Every row gives one point. Before rounding, the points of a table are all equally far from one centre. They may lie mostly on one side of it. Write the centre, to within rounding.

Points (9 x 2):
[[-16 -60]
 [ 29 -38]
 [ 10 -57]
 [ -5 -61]
 [  5 -59]
 [ -9 -61]
 [ -7  17]
 [ 12 -57]
 [ -6 -61]]
Centre: [ -6 -22]

Points (13 x 6):
[[ 19  37 -68  36  20 -25]
 [ 13  68 -56  37  -7   9]
 [-46  43  -5   8  81  -7]
 [ -8  38 -36 -41  14 -16]
 [  8  -9 -60  46  71  -2]
 [ -8  76 -61  17  13  -9]
 [ 22  38 -79  20  14 -10]
 [-38  48 -68   3  46 -15]
 [ 37 -10 -43  -8  70   2]
 [-36  77 -59  -2  23  24]
 [-49 -14 -30  51  46  -3]
 [-32  84 -36  39  28   0]
 [ 19  24 -10 -16  10 -34]]
Centre: [ -4  24 -22  16  34  23]

Points (13 x 9):
[[ 28  72 -66 -35  38 -13  43 -19 -38]
 [ 53  56 -52 -34  39 -35  53  11  -8]
 [ 13  67 -64 -44  29 -35  31  13 -14]
 [ 42  33 -45 -50  22 -33  62 -15 -37]
 [ -1  46 -58   1 -46 -13  29  13 -48]
 [  7  61 -12 -27  -6 -33  57  -5 -45]
 [ 35  34 -66  -5 -31 -23  37  -9 -65]
 [ 69  26 -38 -23  -2 -29  75   7  10]
 [  4  34 -25 -59   0 -25  43 -16 -35]
 [ 52  47 -20 -38  20 -24  64 -30 -26]
 [ 38  46 -70  10  65 -10  31 -28 -43]
 [ 34  62 -38 -42  43 -14  52 -35 -21]
 [ 52  45 -11 -27  36 -35  26  -6 -25]]
Centre: [ 15  28 -48   7   9 -10  40 -11  -6]

Points (16 x 12):
[[  39   42  -28  -39  -69  -81   11   41   57  -67  -14  -36]
 [ -30   59  -25   -9  -58   -2   16    6    8 -103  -46   21]
 [ -23    4    7  -67   12  -35    4   -5   22  -76  -33  -36]
 [  35   59  -60  -18  -94  -40   12   34  -31   -5  -18  -13]
 [ -17   45   13   -1  -34   12   16   36   50  -63  -56    4]
 [  16   72   19   -3  -81   26   25   11  -17  -39  -59   -5]
 [  32   70  -33   16  -68  -44    6  -40   10  -33    3   30]
 [ -40    5   51   -1  -70    1  -23  -59   28  -75   -3  -17]
 [ -11  -24    8  -30  -64    2   54   26    7    5   24  -11]
 [  18   56  -25    0  -50   25   35  -43  -13  -81  -40  -21]
 [ -22    4   44  -14  -41  -55   -7   20   40  -77  -83   15]
 [  25    3    2   31  -68    2   -2   56  -16  -13  -40   39]
 [ -23   38  -21  -15  -24    6   30   33   53  -26  -39   -1]
 [  11   29   -4  -64  -44   29   11   53    4  -44  -15  -39]
 [   5   38    1    0  -51   42  -11   27    2  -28  -39   29]
 [ -12   82   -5  -57  -66   -9   20   20   21  -71  -31  -50]]
Centre: [  2   5  -3  -1 -64 -39  -1   1  -3 -47 -22 -30]

Points (23 x 20):
[[-51 -18 -18 -65  25  43  16  -1  40 -36  -3  50  26  19  60 -18 -24 -61
    5   3]
 [-16   3 -70 -19  34  33  36 -54  -5  10 -49  14 -15  50  91 -24 -41   0
    8 -20]
 [  2 -36 -34  -7  48  -5  27  21 -46 -12  33  51  -8  83  63  31 -45 -26
   15  69]
 [ -2 -26 -36  38 -43 -55  -8 -14   1 -70 -56  50   3  84  69  19  -7 -11
   -4  -6]
 [ -2 -84 -43   0 -28  -2  -6 -67 -32 -87  27  41  23  -5  41  19 -10  23
  -24  19]
 [-79  55 -41  -4  27 -36  -6 -52 -49  13 -19   4  24  39  24  11 -35  45
   -3 -10]
 [-24 -55 -74 -81   3  23  27 -11 -15  30  48  17  -5  47  34   7 -45 -45
   -7  19]
 [-36  16   7   3   8 -38  25 -62 -19 -95  27  -3 -36  36  15  -5  54 -12
   43  30]
 [-29  -6 -24 -29   2 -21 -54 -74  -2 -42  46   6  11  41  92 -29  -7 -27
  -11  22]
 [  2  -2 -14 -54  44   1 -24 -48  38 -36  33  70   9  44  49  31  -7 -82
   18  33]
 [ 12  -2   7   6 -27  -2   5 -29  26 -71  12  56  31 106  57   4 -22 -31
    7  41]
 [-47 -34 -81 -10   5   2  -7 -64 -44 -11  21  70  31  33  66  11 -21 -65
  -27 -21]
 [ 24  17 -23 -34   6 -12  -9 -56   6 -69 -18  54  27  47  67 -41 -21 -17
  -53  38]
 [-40  -4 -27 -44  16  -5 -15  -7 -32 -17 -21   2  34  49  65  58   4  22
  -19  83]
 [-58  14 -47 -34  -9 -16  51 -61   8 -40  -2  57  10  76  67  15  17 -31
   36  65]
 [-52 -27 -47 -10  35  49  15  -3 -51 -37  67  24 -17  74  26  19   2 -73
   51  18]
 [ 14 -51 -74 -25 -10  16 -51 -35  -2 -34  71  20  57  61  35  16 -33  19
  -29  37]
 [-38 -13 -39 -62  12 -56 -13 -42 -21  -1  25  20  35  66  57  29 -61 -49
    8  53]
 [-27   9 -50 -58  16 -22 -41  15 -41 -78  64  49 -20  81  54  23  -7 -43
   22  13]
 [ 49   3 -22  12 -34 -38  59  25   4 -35  28  78   0  56  22 -14 -48 -26
   -2  36]
 [ 26  14   0 -18   6  23 -23  -2 -13 -22   8  16   1  74  34 -17 -82 -24
    7  95]
 [ -7 -47 -32 -22  27 -34 -10  17   3 -14  32  15  77  38  64 -36 -48 -37
   12  47]
 [ 18  -3 -39 -27 -28 -41 -85 -29   8  -7  49  43 -30  26  48 -44 -28 -57
    8  16]]
Centre: [ -9  -4 -59  -4   5  -5  -8 -17  -8 -32  -3  22  -2  28   0   4 -13 -10
  23  15]

Points (29 x 24):
[[ -20   65   19  -23  -56  -45 -103  -11   -9   64   50   14   11  -57
    -2   48  -11    9  -26   28   -6  -45   -9    3]
 [  53   16   20  -29   -8  -25  -25  -14   25   34    2  -39    0  -28
   -14   44   23    6   12   43  -38  -26   32  -13]
 [  62   46   13  -36   -9  -36  -66  -21   13   32   55  -23  -12  -12
     2  -18   20  -10  -31   13  -23  -20   80    4]
 [  46   51  -34  -24  -34  -11 -113  -48   29   24    6  -11   52  -61
   -27   48   -4  -34   -2   32  -27  -38   35   -5]
 [  28   60    0  -79  -26  -82  -60    9    5   27   47  -30  -22  -20
   -22   -6   23    0   10   23   -1  -21   53   10]
 [  -8   15   -8  -41  -65  -66  -81   24  -26    3   43    4   42  -15
    37    6   73  -37  -22   14  -57  -46   52    5]
 [ -28   21   30  -69   -8  -19  -87   51   68   30  -12    0   24  -23
   -20   31  -28   10   17   27   24  -59   22    0]
 [  -4   58   10  -13  -27  -47  -69   -8   30   11  -21   14    4  -28
    60   70   58  -18   15   69   -8   -7   30  -15]
 [   9    9  -26  -63  -73  -35  -62   40  -30   44   37    2   30  -16
   -17   54   64    9  -12   37  -29   -7   52  -25]
 [  24   28   17  -34  -17  -75  -72  -35  -12   33  -10   47   -2  -32
   -32  -19   23  -37   -4   58   12   10   23   17]
 [  17   32   29  -46  -20  -59  -79   -9  -17   57  -11   11   -9  -30
     5  -31    5    4   22  -33   -1  -59   36  -29]
 [  30   60   -7  -33  -12  -64  -35   17  -23  -34    3   11   15  -59
   -23  -23   26   28   41   15   -2  -70   40  -41]
 [  29   48   36  -48   12  -17  -47  -22    9   -7    0  -26  -30  -20
    31   26   18  -19  -33   27   27  -39   46   13]
 [ -20   25  -38  -21  -66    8  -75   -5  -52   19  -15    1  -14  -10
    27   -3   33  -23   13   39  -21  -55   37  -65]
 [  23   12  -24  -48  -46   -7  -37   42   18   40    3    6   12  -49
    20   52  -12   12  -24   28  -29  -21   -7   -2]
 [  21   11   20  -29  -11  -53  -98   14   26  -25    0   16  -31  -32
    50   30   43  -36  -38    5   -6  -49   58  -21]
 [  -9   42  -21  -64  -28   16 -108   32  -20   24   12    4  -23  -43
    33  -13    6    9  -59   49  -27  -16   33   20]
 [  -6  -15   14  -38  -30  -23  -95   10  -50   25    9   32    9  -71
    25    1   12  -18   30   21  -19  -57   57    0]
 [   4   11   22  -85  -18  -22 -102   -4   19   29   42   -4    5  -58
    25  -11   68   -8   -7   29  -21  -58   62  -20]
 [   5  -31   -8  -70  -28   -6  -51    5   35    6   16  -14   30  -43
    20   21    4   11   34    2   -3    2   25  -53]
 [  43   28   11  -43    1  -57 -114   -9   27   26   27    9  -28  -16
    26   15   75  -12  -15   34    4  -71   21  -15]
 [  35   41   12  -42  -36  -54 -121    3   21   50   30    8   22  -19
    28   57   26   17    8   24    4  -42   -6   21]
 [ -12   11   56  -38  -15  -67  -63    8   25   20    7  -18   10  -40
    41   37   76   13   27    7  -22  -28   52    7]
 [  37   55   40  -70   -4   -8  -73    5  -31   16  -13   -2   29   -5
     8   44   21  -12   -3   30   10  -52   64   26]
 [ -15   51  -20  -40  -55  -54  -92    9   30   45   36  -16   -9  -52
    44  -25   24  -54   -9  -13  -11   19   80  -18]
 [  16   38  -10  -61   39  -79  -37   13    5   34   19  -24  -10  -56
    38   11   24  -32   12   19    5  -46   24   17]
 [  14   24   60  -36   -9  -79  -59    5   -7   29   -7   25  -23  -33
    12   35   36  -35   -6  -18    3  -40    1  -25]
 [   4   49   58  -44  -46   -7  -91  -28    0    4   15   -5   10  -29
    17   16   -2    4   13   26  -59  -26    6  -20]
 [  40   10   31  -52   -9   -6  -70   22   27   36    3  -35  -27  -15
    11   15   17  -14  -33   29   30   -4   79  -18]]
Centre: [-24  46 -15   3   2 -11 -79  26   7  11  18  -1  28 -24 -22   3  44 -19
  -3   4   5 -15  22 -10]

Points (29 x 24):
[[-40  15  35 -10  39  52 -25   9 -47   4  72  -9  -9  66  16  32  34  36
   95  56  21  41  19 -24]
 [-28 -20  16  -6  63  35 -29  25 -41  24  87  11   0  33  16  43  -8 -12
   81  10  17  37  22  -6]
 [-44  -9  52   7  28  16 -10  17 -61   3  78   7  41  54  18  54  11  22
   61  18 -10  77  22   5]
 [-63  31  30 -23  -2  14   2  -7 -57  -1  42  11  25  56 -10  64   0  41
   73  25  13  45  22 -20]
 [-39 -12  23   4  40   9 -11  42 -48  30  95  -6 -18  56   1  18  13  -1
   75  36  25  40  10  -5]
 [-16 -45  23 -40  13  59 -51   5 -65 -10  46  17  12  65  41  65  42  29
   60  18 -12  51  14 -29]
 [-34  26  15 -18  27   3 -14  14 -46  -3  96  17  29  73  24  53  42   0
   56  12  20  66 -19 -17]
 [-75  29  19  -5  58  10 -50  34 -44  -2  71   7  -9  18  31  35  -2  22
   56  44  13  78  12 -12]
 [-56 -27  42 -27  33  17 -24  26 -34  22  54  -3 -13  79   9  66  33  55
   56  21 -16  35  -1 -14]
 [-51  29  64 -27  33  22 -33   3 -34   8  69  25  28  61  22  54  34  21
   77   4  13  61  24   2]
 [-35  29  28 -10  21  61   7   1 -39   5  66   6  23  77  23  43   4   0
   63  44  -5  63 -11 -25]
 [-64   6  45  -6  19  33 -50  21  -6  -3  91  21  -4  79  10  47  32  29
   69  34  15  83  42 -43]
 [-58  26   7   1  12   3 -41  32 -67 -36  49  -7  43  64  -5  42  14  15
   55   4  25  48  27 -20]
 [-34 -18  -5  -6  20  43 -11  27 -40 -29  77  -6  21  49  22  66  22  13
   87 -10 -12  62  -6 -51]
 [-70 -22 -13 -22   7  41 -15  41 -50 -10  86   9   2  45  -2  34   0  18
   81 -16  42  53  29 -19]
 [-17   5  -1  -8  35  30 -51  11 -41 -19  52   3  13  79  50  44  25  25
   44  47  41  86   1  -1]
 [-47  11  28 -13  27  30 -39  39 -23  -2  49 -21  13  44 -17  63  37  34
   86   9   3  55  35 -11]
 [-60  -5  61  -6  31  -4 -19  49 -40  -2 109 -13   3  40 -13  61  24  23
   29  33  -9  68  12 -28]
 [-24   6  24  -6  48  14 -24  10 -67   0  70 -29  10  55 -11  34  30  11
   55  13  18  82  54 -45]
 [-39   6  -5   0   5  21   1   8  -8  -1  67  13   8  80   8  46  30   1
   89  27   9  82  26 -30]
 [-29  -2   8  -9   5  31   1  36 -53 -11  61 -16  14  75  12  71  15  -6
   48  12  31  66  15 -26]
 [-63   6  38 -21  23  40 -43 -36 -47  29  63  -7  -4  54  15  54  28 -19
   72 -14  -4  62   6   4]
 [-44  15  36  14  36  29 -26   8 -58  14  68 -21  33  30  40  38  12 -20
   67  20  19  44  29 -15]
 [-26 -19   1 -41  -7  18 -24  22 -36  35  58  21   2  54  27  47  32   8
   82  39   0  46  31 -10]
 [-44  17   5  -6  33  55 -37  34 -40  -1  33   3  28  79  16  41  31  13
   43   9  19  71 -14  12]
 [-52  18   9  -1  33  23 -35   6 -58  20  76  17  25  60  -1  58  37  39
   80   9  11  62   7 -25]
 [-44 -20  47   1  10  42 -42  14 -64 -27  63  11   4  85   1  70  25 -12
   67   9  19  57  20 -18]
 [-47  20  56  -2  25  31   3  32 -60  12  97  11  18  51  41  38  22  32
   39  -9  13  95  41 -22]
 [-42  11  25  24  29  46 -59  34 -70   1  71  35  17  41  14  34  58   6
   80  24  10  62  -3 -15]]
Centre: [-15  -1  27   7  -7  30 -29 -17 -15 -29  67  21 -28  14   6   2  19  35
   8  -2   3  33   9 -17]

Points (29 x 24):
[[ -20   10  -72  -11  -29   -4   20   62  -54  -44   42  -10  -24   -5
    -8  -16 -106   12  -63  -44   29 -100    6   47]
 [ -76  -24  -94  -37   -1   25  -40   53  -31  -37   33  -18   -6   -1
    15   17  -82    4  -26    7    3  -33   38    9]
 [ -46   52  -47   11    1  -10   -3   68  -27  -65   30  -16  -57  -33
   -40    2  -39   -3  -37   29  -47  -15   24    3]
 [ -67   27  -34  -27  -21   -2  -26   73    9  -31   24   -1  -20   -1
    -7  -51  -81   16   -1   10  -23  -31   11   57]
 [ -22   22  -73    3  -10   10  -13   39  -28  -42   40   -6  -35   -2
   -30  -25  -63    2  -77   56   -7  -13   62   19]
 [ -48  -38  -85   -6  -15   42    1   64  -56  -46   46  -16   -7   -1
    -5  -34  -59  -29  -36   16  -13  -33   30   49]
 [ -41   16  -67  -50    1   17   15   57  -39  -27   32  -14  -27   -1
   -14   50  -73   23  -88   25    0  -36   26  -19]
 [   5   25  -69    7  -45   35  -72   43  -28  -62   36   18  -34  -22
    -3   -1  -63  -13  -60   17   22  -27   50   42]
 [ -44   17  -98  -39  -22   22  -11   67  -45  -26    6   14  -63   -5
     2  -21  -95   16  -37   12    2  -34   28   11]
 [   2   45  -99    2  -73   17  -10   55  -20  -22   44   10  -49  -31
     5    0  -62   26  -61   14  -17  -22   41   41]
 [ -31    3  -99  -13   -4   24    0   62   -9  -58   40   -5  -30   -6
    12  -30  -50   52  -73    3  -31   -8   36   21]
 [ -25   -3  -62  -29  -57   25  -33   82  -15   10   39  -29  -29    6
    -4    4  -74    4  -52   70   11  -40    9   47]
 [ -38   16  -93   -1  -12   23   19   98    9  -33   28  -43  -20  -37
   -41  -11  -62   23  -53   11  -28  -37    1   35]
 [  12   22  -57  -20  -14   29  -66   12  -25  -16    3   -5  -72  -59
     1  -40  -67   -5  -33  -47   11  -39   20   52]
 [ -22   20  -69  -32  -39  -18  -17   61   -8  -39   57  -11  -20   59
   -40  -11  -67  -10  -78   23  -25  -77   29   47]
 [ -11   20  -68  -15  -36   35  -30   51   11  -24   64   -7  -42  -35
    23  -38  -53   16  -28   60   16  -60   14   34]
 [ -50   32  -47  -20   -5   24  -16   38  -11  -50   46   49  -65  -26
    -4   11  -66    0  -65   17   29  -54   18   49]
 [ -28   25  -63   -8  -54    2   17   81  -21  -42   29  -18  -44    4
    18  -26  -12   27  -42   -4   16   32   51   11]
 [  -6   58  -59   -4  -33   30  -35   57  -33  -24   -3   14  -36    0
    36   13  -43  -37  -42   51   25  -39   50  -10]
 [   3   39  -33  -24  -23   21   11   41  -25  -57   50    1  -34  -41
    -4   -3  -77  -12  -71   22   35  -70   48   17]
 [ -33   19  -72  -37  -60    4  -16   50  -26  -33   39    2   41   18
     2  -12  -63   45  -61   34   11  -38   26   -1]
 [   0   41  -48   -6   -2   12  -28   91  -41  -29   53   -3  -14  -32
   -22  -18  -51    6  -34   30  -28  -27   72   11]
 [  -5   23  -57  -25  -42   16  -35   22   -6  -22    7   46  -29   -5
     6  -18  -50   36  -44   28  -42  -26   79   21]
 [ -32   33  -85  -12   -2   16  -33   63  -11  -29   48   -6  -12   -1
    -4   -5  -81   46  -15   36   22   -4   49   31]
 [ -26   53  -85    5  -34   -6  -14   57  -44  -18   28   67  -11    4
    25   -9   -5   33  -57   -8  -30  -60   45   -5]
 [ -54   -2  -65  -31  -20   29    3   63  -19   10   29    3  -13  -22
     2    3  -72   -1  -42   10  -13   22   49    0]
 [ -40   16  -61  -27   -9   -7   23   33    4  -70   11   28  -14  -20
   -13   10  -71   11  -62   -3  -13  -57   68   48]
 [ -43    7  -78  -16  -55   47   -2   54  -57  -16   41  -39  -45    9
   -19  -28  -68    1  -61   36  -24  -80    1   26]
 [ -44   31  -65    5  -47   14   45   39  -59  -36   18    5  -11  -37
    28   -5  -46   23  -91    7    6  -27   -7   14]]
Centre: [  1   0 -42   7 -15   1 -13  34 -19 -14  14 -12 -24  12  -6  12 -25   9
 -25 -16   0 -50   0  19]
